Each row is a point. A path goes straight from each point to the next, and from the last back to the first. The post is the endless flat space through its rows: a point in 2 columns, a line in 3, a plane in 4, and so on, so that a path can go around it. How many times does the path go around the post? Going back the other way cancels.
In the rows, zero is written as 128.

Post, one row:
138	135
Path, 15 rows:
163	165
176	145
150	99
76	74
116	139
126	187
187	189
130	184
89	151
101	75
169	85
184	105
129	84
94	107
127	168
Times around: 1

Post, 8 rows:
115	156	188	140	116	181	116	141	103
142	162	75	80	128	115	165	137	195
132	107	124	116	89	142	115	135	97
124	146	129	124	85	96	78	134	144
101	155	204	136	131	111	100	120	61
75	152	144	151	139	110	154	125	102
122	146	157	152	84	75	123	50	151
151	114	143	109	207	187	157	184	157
Path, 30 rows:
140	144	193	36	146	154	141	179	119
103	163	140	82	181	141	114	179	182
100	169	110	131	44	160	150	46	160
100	141	119	180	137	103	160	100	135
139	140	131	164	90	72	71	150	133
88	189	160	90	135	107	137	231	87
158	195	222	91	93	67	119	91	122
154	99	87	112	85	140	157	145	91
172	117	103	106	113	174	115	176	133
128	201	140	82	103	94	189	128	127
118	91	118	70	191	100	220	133	181
111	160	158	111	118	199	146	126	139
147	123	146	146	107	164	88	58	147
88	140	75	124	96	144	75	151	123
148	192	182	165	200	125	94	145	174
63	172	120	183	180	74	168	176	155
101	122	161	145	179	136	169	157	143
153	149	240	78	104	78	85	20	184
115	116	104	67	158	139	102	165	110
139	129	151	120	149	110	75	139	106
93	142	147	187	128	146	141	137	107
136	107	138	201	80	84	78	111	155
103	192	132	123	25	126	144	118	54
146	127	143	109	58	179	86	192	127
165	119	172	91	96	186	176	162	103
78	133	146	103	65	115	134	106	79
67	132	111	131	137	87	118	89	160
150	137	103	63	166	188	126	131	158
78	144	165	108	119	96	129	108	106
108	161	124	82	53	139	160	137	131
Times around: 3

Post, 17 rows:
74	155	126	99	135	140	119	133	137	172	144	120	85	84	193	113	125	137
127	106	151	105	157	131	157	139	98	134	119	127	143	114	85	94	167	136
155	72	149	102	143	150	126	146	127	139	101	125	128	148	81	100	161	210
80	132	146	121	136	101	149	108	150	105	155	162	131	145	185	153	131	149
135	123	107	136	119	131	92	112	155	101	133	118	159	144	146	60	108	91
123	137	174	124	168	151	146	108	118	167	130	128	124	182	49	127	140	153
154	88	94	138	147	145	108	129	156	114	112	133	133	155	132	119	62	39
135	93	181	123	97	123	134	142	118	170	101	120	130	155	96	106	172	149
84	203	92	130	157	90	125	168	116	163	178	163	108	133	191	172	132	163
141	117	94	151	122	116	173	121	147	131	66	101	127	123	144	86	81	105
114	97	184	155	148	153	162	171	133	162	117	174	118	187	63	88	135	151
164	95	140	177	151	119	115	107	144	107	134	106	98	116	158	56	80	84
113	104	154	156	178	183	142	125	137	160	93	150	95	177	58	119	199	175
67	153	117	113	141	76	92	105	100	156	122	174	128	93	200	154	103	165
116	182	144	96	155	141	125	162	136	148	96	158	118	105	181	170	116	148
150	123	98	156	103	141	128	133	153	92	119	136	110	93	92	96	88	92
127	110	136	180	142	170	125	142	106	105	126	123	137	159	145	114	84	113
Path, 30 rows:
119	139	159	135	134	160	134	115	83	141	104	169	131	175	116	181	146	155
140	95	249	97	180	131	114	158	97	155	115	158	68	115	140	84	139	167
111	94	147	97	89	164	209	143	200	134	43	137	125	138	52	105	111	118
130	152	141	134	201	181	124	117	137	176	108	101	68	122	109	159	136	159
135	119	135	188	128	148	54	117	119	155	111	186	125	123	80	102	91	117
135	148	80	131	109	107	174	146	186	132	123	186	119	166	90	87	107	141
117	140	160	114	140	124	162	146	140	127	136	181	45	90	96	60	157	188
93	69	159	33	139	148	114	143	118	135	104	133	164	139	136	141	168	119
132	149	160	111	114	180	70	151	163	101	150	138	181	197	82	158	103	118
152	134	75	120	129	72	71	114	92	158	117	124	203	128	166	175	105	113
90	88	185	56	142	136	63	84	46	238	106	130	118	121	172	151	197	196
127	121	140	97	108	134	137	145	82	114	130	153	216	194	62	57	123	104
96	95	166	88	193	162	93	126	144	157	113	126	64	131	148	105	121	124
178	103	154	97	153	109	170	205	159	148	87	83	115	165	97	148	147	215
132	134	104	109	160	103	157	112	149	135	141	111	136	85	119	135	124	131
94	161	120	185	73	105	137	101	102	186	125	117	110	88	105	79	122	117
133	84	103	116	115	104	149	138	90	138	155	115	139	127	100	68	210	141
58	137	81	133	75	147	124	81	184	151	185	157	104	197	124	85	151	47
158	104	186	188	102	124	95	91	176	177	74	141	124	170	111	59	133	125
146	164	124	193	114	74	162	99	130	184	130	51	122	102	129	76	57	96
76	119	143	151	193	120	69	118	59	139	148	144	135	124	129	166	145	175
145	91	138	145	103	112	46	153	148	192	120	97	59	109	150	45	156	134
132	176	84	198	163	187	121	144	153	162	94	88	114	157	66	139	89	154
188	92	153	195	124	89	163	162	143	176	90	102	137	120	118	44	92	86
139	167	105	140	192	115	144	100	107	137	159	140	148	150	150	128	120	63
162	98	112	128	96	132	140	148	112	80	115	143	158	161	77	89	127	138
133	195	152	119	144	154	149	202	139	135	148	89	108	164	179	97	76	89
80	124	95	115	145	132	83	122	137	96	127	188	143	122	68	184	140	233
35	150	147	163	184	166	144	79	136	138	180	139	110	164	138	116	169	171
80	184	41	157	152	148	146	128	110	141	156	142	127	132	118	131	123	171
Times around: 4

Post:
130	125	159	191	133	119	96	151	177	123	73	122	124	151	75	120	137	114
136	128	163	91	103	117	128	115	145	127	108	146	113	134	133	120	128	139
142	99	125	121	126	83	108	81	78	176	187	66	177	159	115	115	143	110
138	136	105	138	126	94	134	124	106	148	213	78	120	111	104	144	130	164
118	157	133	127	111	193	158	86	102	82	109	174	60	61	130	186	106	91
89	58	145	83	109	165	146	171	109	107	103	150	85	127	117	115	130	115
104	79	100	94	64	129	169	175	137	121	85	164	95	58	111	103	133	103
136	84	111	124	108	123	152	125	159	100	75	139	162	133	104	79	188	163
75	100	139	99	143	153	136	98	161	120	92	119	115	116	102	102	106	125
106	101	162	138	153	94	138	80	85	128	191	144	131	59	134	174	131	101
161	129	127	127	186	68	113	105	77	204	167	66	184	134	115	176	133	126
129	146	154	108	99	154	159	141	88	147	116	118	151	116	90	82	122	135
63	147	124	109	110	137	137	131	94	133	154	186	106	87	121	191	146	107
129	119	144	145	160	122	178	89	107	164	161	188	71	88	137	207	131	74
155	85	139	133	114	126	126	90	210	96	98	125	169	151	46	122	129	129
96	151	115	102	120	131	192	172	120	100	135	157	125	87	157	149	95	93
156	108	132	122	136	133	86	140	201	131	115	110	145	140	60	79	167	112
Path, 28 rows:
100	135	152	134	49	88	130	86	99	100	98	115	110	126	153	153	87	128
175	198	148	142	84	123	94	179	127	166	118	117	91	152	118	132	156	91
88	140	149	107	147	169	159	86	92	164	144	124	92	116	117	157	93	136
102	97	138	94	88	203	123	176	104	100	161	147	32	121	115	132	82	135
137	129	139	199	136	104	127	86	113	148	66	149	128	94	89	124	114	93
13	63	157	122	147	111	110	79	124	102	141	133	122	147	80	130	149	161
87	70	206	60	96	110	143	58	70	100	141	146	102	79	150	158	121	100
111	107	118	125	113	157	151	100	93	103	133	119	89	38	138	165	123	114
187	196	86	213	103	73	118	98	211	171	126	141	215	83	53	111	166	112
162	99	119	112	89	57	88	183	178	80	135	155	205	124	91	141	165	147
156	102	193	166	153	132	129	127	175	93	95	182	105	134	82	96	174	141
105	60	135	83	176	55	140	131	121	188	154	112	146	176	161	126	103	84
160	130	168	149	83	87	115	80	128	136	106	136	152	134	83	98	172	140
60	82	153	108	108	99	167	149	151	99	147	98	151	53	102	96	85	57
97	38	146	126	106	143	140	116	33	188	222	73	78	51	66	190	73	70
106	129	106	45	80	95	154	127	199	40	178	162	138	24	127	135	155	189
101	119	119	147	156	87	198	111	136	83	135	155	177	140	114	120	150	114
197	82	169	99	168	132	143	126	101	188	114	170	42	188	130	153	108	103
104	44	182	99	119	161	45	75	113	178	118	127	40	140	126	105	111	90
131	175	146	171	147	142	95	89	83	171	113	127	153	139	67	102	150	115
121	57	143	31	137	35	218	135	81	210	159	158	114	82	141	122	135	106
125	108	93	77	146	145	181	110	197	120	97	175	100	105	81	134	221	147
95	67	237	99	157	146	150	80	47	162	112	86	100	136	186	97	97	109
98	149	95	132	34	129	191	184	89	145	139	96	195	46	102	45	89	162
105	35	59	50	83	77	147	129	149	148	132	150	128	114	130	62	183	154
77	87	127	80	177	111	119	184	128	128	195	146	124	86	96	138	144	133
165	178	175	219	160	116	57	114	129	166	151	139	160	161	69	179	162	100
58	86	113	56	65	178	159	150	146	145	112	124	160	167	90	76	167	146
Times around: 2

Post:
158	109	130	138	72	121	90	119	131	108	92	83	180	206	154	173	149	74
131	128	92	127	130	138	166	143	79	147	74	102	115	136	78	119	67	149
125	126	114	134	114	97	187	90	176	113	132	75	188	180	186	198	225	73
110	142	144	128	130	117	164	134	149	97	99	124	111	163	142	135	68	129
135	177	153	179	92	113	69	130	117	142	152	104	134	167	110	167	169	83
162	148	110	116	115	115	158	136	128	69	156	185	96	137	107	110	124	157
107	118	127	61	117	131	117	105	150	145	80	132	216	154	179	166	164	98
152	142	156	148	122	88	107	130	142	103	97	74	196	168	111	145	191	54
139	183	100	124	115	120	143	99	134	56	160	116	58	107	88	126	137	134
96	123	132	82	114	117	148	86	178	150	120	91	236	189	147	137	146	117
134	171	114	133	142	143	106	159	59	92	142	96	85	100	133	55	61	159
170	167	131	136	74	86	147	134	98	107	119	160	21	100	103	75	93	178
164	195	81	139	66	113	161	145	115	66	142	157	83	80	90	117	92	126
91	134	124	162	108	160	153	81	162	124	82	113	196	163	153	144	192	102
47	106	77	117	131	100	131	120	136	117	102	119	142	148	143	109	103	137
112	87	127	131	106	115	152	59	152	151	118	116	190	141	176	158	174	53
157	162	68	133	132	124	143	154	135	110	127	138	54	118	101	54	105	130
Path:
116	179	133	129	170	120	200	151	117	91	153	183	115	100	123	112	133	117
131	184	102	175	179	90	247	125	131	64	131	117	133	115	50	182	106	106
79	145	78	127	187	168	98	77	155	121	148	107	187	151	184	171	166	64
144	146	86	109	130	137	140	93	124	143	84	133	129	130	136	53	138	98
161	141	69	169	135	131	176	124	100	90	119	38	131	130	77	160	200	48
171	59	91	84	79	98	118	87	135	63	140	140	114	143	181	120	133	106
106	196	85	169	166	137	158	112	173	95	174	103	178	127	94	167	212	93
168	164	103	129	81	118	191	81	87	63	133	130	160	112	115	209	126	87
101	236	91	196	108	76	139	108	156	15	196	113	113	58	150	135	189	129
158	84	98	149	99	157	150	150	106	151	97	172	188	90	102	100	101	104
141	162	183	102	97	76	77	201	188	89	116	109	214	203	128	129	97	111
139	118	226	93	87	157	68	132	154	149	94	184	158	192	158	142	116	140
126	169	120	177	161	118	182	151	157	81	155	117	93	104	125	89	164	131
110	150	133	170	103	88	30	170	132	142	59	142	89	138	160	100	111	144
99	107	80	188	147	164	160	109	189	100	115	77	137	158	115	107	217	91
119	138	199	116	117	111	155	116	190	81	106	162	138	167	131	147	169	126
133	164	147	206	78	95	205	106	128	120	128	104	111	164	97	131	110	179
104	168	88	97	177	88	205	69	170	38	162	97	90	121	131	176	188	110
160	169	90	135	50	168	135	88	123	189	100	130	123	148	79	145	179	73
179	146	145	77	83	98	208	141	169	86	143	77	129	154	114	143	121	125
106	114	148	130	112	75	95	137	177	145	68	131	138	167	129	138	77	135
64	163	140	92	117	91	22	98	168	74	88	132	160	120	156	100	135	85
154	130	99	117	77	108	171	128	99	79	86	64	160	172	82	157	82	101
Times around: 2

Post, 17 rows:
136	110	135	86	127	147	64	86	122	134	88	128	97	128	96	152	106	127
138	140	144	146	144	109	141	137	168	100	128	169	171	119	133	142	152	109
105	115	106	112	193	141	148	122	113	122	153	149	140	155	126	109	81	111
137	135	191	100	109	162	150	151	142	136	149	164	133	118	139	135	123	155
139	141	99	143	144	56	106	144	103	132	109	130	162	98	139	154	152	136
129	128	145	109	150	132	84	98	109	155	119	138	78	109	112	82	119	134
145	145	158	87	107	112	73	143	121	122	131	136	136	132	131	144	164	97
163	148	111	119	131	110	126	128	164	93	145	138	118	104	140	151	146	134
98	99	122	137	128	130	124	139	109	123	105	153	148	116	92	100	65	99
153	129	115	100	120	122	93	139	96	148	85	150	118	116	143	130	116	95
96	127	111	142	137	108	143	95	139	157	158	89	98	121	155	110	148	96
135	116	114	132	105	94	152	138	167	113	100	167	130	116	116	116	184	161
148	158	148	116	131	159	163	100	115	53	131	138	146	136	134	135	134	117
144	117	138	138	114	166	127	123	153	141	160	71	114	167	111	131	136	108
131	155	142	111	144	174	164	135	166	101	116	103	145	115	111	139	125	148
119	166	78	148	127	139	152	87	127	142	137	138	171	142	96	121	124	105
149	148	115	103	105	132	124	89	132	155	126	100	142	140	128	118	89	133
Path:
89	121	149	76	154	142	113	49	112	114	143	137	78	107	140	94	107	60
124	117	107	124	148	133	128	122	122	132	163	99	140	112	114	121	106	164
180	111	126	135	114	131	94	121	140	113	93	102	96	123	128	125	117	153
118	170	139	106	131	134	113	120	120	188	135	148	146	124	124	137	138	143
132	102	122	152	137	141	101	164	83	123	116	159	120	126	142	93	106	90
90	103	184	76	151	150	145	112	172	129	155	82	113	130	170	150	157	141
134	93	153	129	158	132	164	170	127	82	166	142	148	109	119	180	127	127
122	107	117	166	93	129	190	146	185	132	115	98	99	66	133	129	148	113
135	155	147	112	66	173	106	100	112	147	120	142	113	96	110	113	118	107
106	173	77	101	113	113	113	95	102	129	97	127	154	110	129	144	116	154
106	187	133	45	173	170	108	165	107	102	136	152	113	141	123	132	168	99
107	207	85	29	160	140	115	7	113	162	115	147	91	138	122	121	142	82
171	123	131	111	162	153	111	152	137	91	122	58	136	114	79	136	105	129
136	70	68	160	136	143	166	86	75	169	115	107	83	148	137	87	84	179
120	155	79	141	84	116	89	116	108	120	160	128	113	129	108	86	147	79
174	191	80	127	99	157	95	116	124	136	78	112	155	135	95	173	117	118
159	133	123	66	114	131	117	132	112	90	49	135	145	123	159	110	129	134
139	105	139	104	167	85	164	111	90	80	104	146	126	72	168	155	156	186
147	197	141	93	153	158	150	105	124	77	131	131	157	119	104	158	174	96
101	151	102	77	135	142	159	129	121	116	84	175	116	132	125	119	133	108
131	117	151	138	97	139	146	103	123	151	94	163	129	141	124	121	110	105
134	166	114	128	130	120	168	69	142	117	102	130	163	156	143	99	141	99
164	140	127	99	80	128	58	190	150	113	116	142	102	102	99	156	182	124
160	163	70	144	127	172	121	155	119	128	91	104	142	109	112	129	98	136
123	161	129	126	143	146	138	106	146	121	100	171	144	138	127	110	131	118
126	152	219	99	132	154	99	183	148	151	145	98	167	132	80	142	125	125
Times around: 1

Post, 17 rows:
110	133	101	124	126	130	112	97	103	135	116	159	93	135	92	138	122	156
114	116	134	123	116	117	124	112	112	135	110	102	143	89	122	129	139	131
132	72	116	151	149	170	135	125	127	126	110	137	163	163	89	126	150	121
114	135	143	137	147	176	134	98	126	135	140	126	97	94	110	105	119	128
105	122	137	122	170	104	176	134	114	118	169	130	165	141	106	140	117	158
94	159	120	123	128	185	97	120	151	143	127	148	126	110	149	73	130	125
72	152	125	186	135	160	144	119	163	143	114	104	145	103	115	116	117	135
164	113	124	145	117	71	162	104	99	129	84	142	99	133	134	141	128	112
137	124	100	157	124	134	94	133	118	153	142	112	111	78	158	143	121	120
73	47	166	121	137	105	142	172	177	147	150	187	69	105	134	126	88	127
162	172	165	80	123	160	79	166	143	156	117	158	58	128	140	181	71	177
116	114	132	157	107	134	173	71	130	155	142	119	171	188	136	144	122	111
127	153	157	122	158	92	116	114	171	85	172	113	122	127	65	106	143	121
128	150	144	139	136	99	128	120	138	147	170	178	138	105	73	147	129	117
141	191	224	179	178	158	7	107	122	97	108	97	122	106	148	115	95	120
170	108	99	176	98	93	139	130	63	166	92	89	122	80	140	89	83	179
116	136	122	111	154	101	122	94	134	177	116	124	111	127	110	137	126	128
Path (28 x 18):
149	163	140	179	144	200	99	103	113	144	74	96	89	79	100	132	82	123
87	197	152	129	144	107	102	111	149	71	126	128	150	130	121	132	92	152
91	131	199	188	127	143	117	98	124	151	157	118	119	166	178	165	22	142
84	122	116	86	121	149	92	142	148	145	82	176	69	194	75	125	122	144
61	120	177	128	154	147	133	59	135	122	125	142	17	120	88	165	113	130
153	166	103	128	109	80	110	144	122	169	139	164	112	86	156	118	159	127
108	201	165	175	150	114	107	78	131	139	122	100	98	179	146	138	91	94
159	127	76	109	83	148	77	144	111	137	155	185	138	129	106	131	135	123
145	102	141	156	168	129	112	126	141	139	139	138	121	125	49	120	110	78
33	131	107	180	193	142	54	131	118	103	143	137	66	101	94	104	132	121
159	131	183	140	170	62	158	116	58	150	180	165	105	76	90	158	111	154
110	106	117	142	115	93	100	115	245	148	109	140	75	147	162	123	140	75
110	97	195	167	183	98	169	78	117	85	140	148	146	144	118	92	98	101
57	113	116	110	145	162	130	127	163	164	86	126	130	164	143	149	110	115
130	185	93	139	115	174	123	52	115	107	153	72	207	124	73	87	147	102
133	92	120	161	161	130	120	193	141	93	129	127	101	123	134	108	110	111
133	123	176	158	165	112	125	146	68	156	172	192	178	145	103	135	124	140
88	110	148	104	144	131	129	136	101	131	103	168	160	117	114	105	142	182
159	117	106	119	174	167	38	122	102	209	96	147	56	54	177	107	102	127
110	159	138	145	133	161	140	74	154	92	107	134	105	127	94	105	110	86
73	132	156	146	128	122	101	115	142	177	115	40	136	107	98	118	97	144
137	94	136	146	140	109	79	111	147	159	173	117	58	143	116	161	144	100
155	109	153	158	115	135	103	145	98	88	124	171	102	78	163	126	128	160
100	130	141	115	102	123	115	53	147	200	74	120	58	115	84	140	78	162
160	149	134	76	173	164	125	95	70	124	134	93	124	135	148	101	97	159
129	130	114	141	177	79	99	153	123	92	153	124	124	123	81	129	104	167
72	124	181	117	129	115	133	158	177	138	170	135	155	127	153	97	81	176
197	144	175	56	143	113	108	109	105	166	56	93	82	115	74	192	101	183
Times around: 3

Post, 17 rows:
63	163	137	92	175	110	134	147	151	141	143	117	135	121	125	144	97	126
60	172	129	132	136	114	130	139	111	133	128	108	114	92	146	153	135	139
178	108	125	145	137	140	110	69	122	125	167	151	179	123	109	104	150	135
150	97	126	131	136	155	102	75	116	149	112	178	150	129	140	82	163	149
109	72	165	139	73	146	122	110	122	122	105	149	109	127	104	113	123	106
187	140	103	130	156	186	138	79	108	140	146	129	173	105	131	90	110	131
80	156	101	100	165	136	138	148	129	153	124	70	139	141	152	194	137	92
125	105	126	143	153	150	173	96	77	153	135	138	96	150	95	124	141	124
68	176	128	110	174	141	93	139	136	110	131	121	112	129	135	148	164	105
89	101	147	147	141	126	105	131	116	155	140	71	83	121	126	93	153	117
84	146	104	107	169	106	110	143	118	129	133	106	78	113	165	185	102	75
77	90	96	146	94	160	109	113	113	156	154	114	98	162	119	131	125	110
103	110	129	170	160	153	128	113	105	124	123	132	149	147	129	119	121	111
186	161	122	134	144	121	83	100	122	148	124	128	151	134	119	113	113	140
159	123	109	128	139	136	110	100	63	147	140	154	173	125	83	75	145	128
109	117	167	144	124	157	118	104	111	175	152	159	129	113	127	125	133	61
142	141	83	152	133	114	133	70	144	144	122	142	145	126	88	80	139	129
Path (32 x 18):
111	124	148	105	138	127	81	69	108	127	97	176	124	96	132	77	200	106
124	105	101	156	149	148	98	95	128	106	95	138	159	187	69	86	137	132
140	96	83	155	149	201	63	93	117	169	141	127	103	183	162	144	128	75
123	117	139	110	170	125	105	144	147	151	157	137	122	137	120	124	123	101
169	152	118	138	178	146	104	126	86	105	122	118	151	146	136	125	132	120
134	153	120	90	154	145	95	141	101	181	120	114	99	116	185	156	127	101
119	115	92	174	197	163	117	109	70	120	160	158	139	111	157	137	116	83
73	136	148	131	152	185	138	122	151	106	132	147	145	106	108	135	126	175
124	178	142	145	154	69	102	141	143	127	125	136	164	108	69	108	151	100
84	104	145	168	93	128	92	116	124	140	124	129	74	138	138	97	159	138
108	93	126	125	154	120	180	89	94	168	179	92	67	165	125	156	116	124
121	94	119	117	129	154	173	83	106	127	115	132	184	137	114	134	83	146
93	104	172	160	103	162	30	127	130	114	135	147	169	121	143	114	136	125
124	124	60	165	114	158	121	110	131	179	122	65	129	93	134	104	175	120
106	156	120	145	102	128	118	111	107	114	135	167	124	104	99	109	133	110
33	114	112	150	112	136	131	119	171	89	168	85	65	121	117	126	180	156
102	166	161	119	168	100	168	138	106	174	158	170	134	111	96	101	142	101
233	146	141	101	242	130	44	91	89	89	163	157	166	113	191	124	134	110
126	108	101	121	106	178	149	91	137	93	94	122	140	115	172	105	103	136
127	117	140	106	95	121	120	127	123	132	141	147	86	65	151	110	139	79
99	93	117	145	110	172	196	92	116	160	178	104	134	94	80	86	157	129
128	127	162	126	131	176	118	136	84	132	151	127	138	144	87	130	111	138
136	150	106	107	139	133	133	132	155	136	131	137	162	131	127	165	86	124
90	122	135	180	193	162	81	114	118	118	107	112	111	122	191	56	181	149
157	110	145	88	119	131	135	105	138	138	166	73	101	124	102	94	114	69
194	140	86	107	133	161	100	101	51	139	153	122	157	156	109	186	136	67
87	102	122	145	103	183	174	90	127	152	109	169	140	95	166	135	64	136
55	114	53	159	107	144	160	126	148	166	108	37	86	109	95	120	115	123
127	119	61	155	175	132	173	84	98	108	126	67	57	139	84	144	181	92
57	113	57	121	107	172	121	125	117	169	140	78	129	183	124	178	132	131
102	119	119	168	150	180	166	82	114	75	123	149	119	122	104	95	87	145
152	90	127	145	7	92	114	64	149	109	85	149	43	133	82	134	109	101
Times around: 2
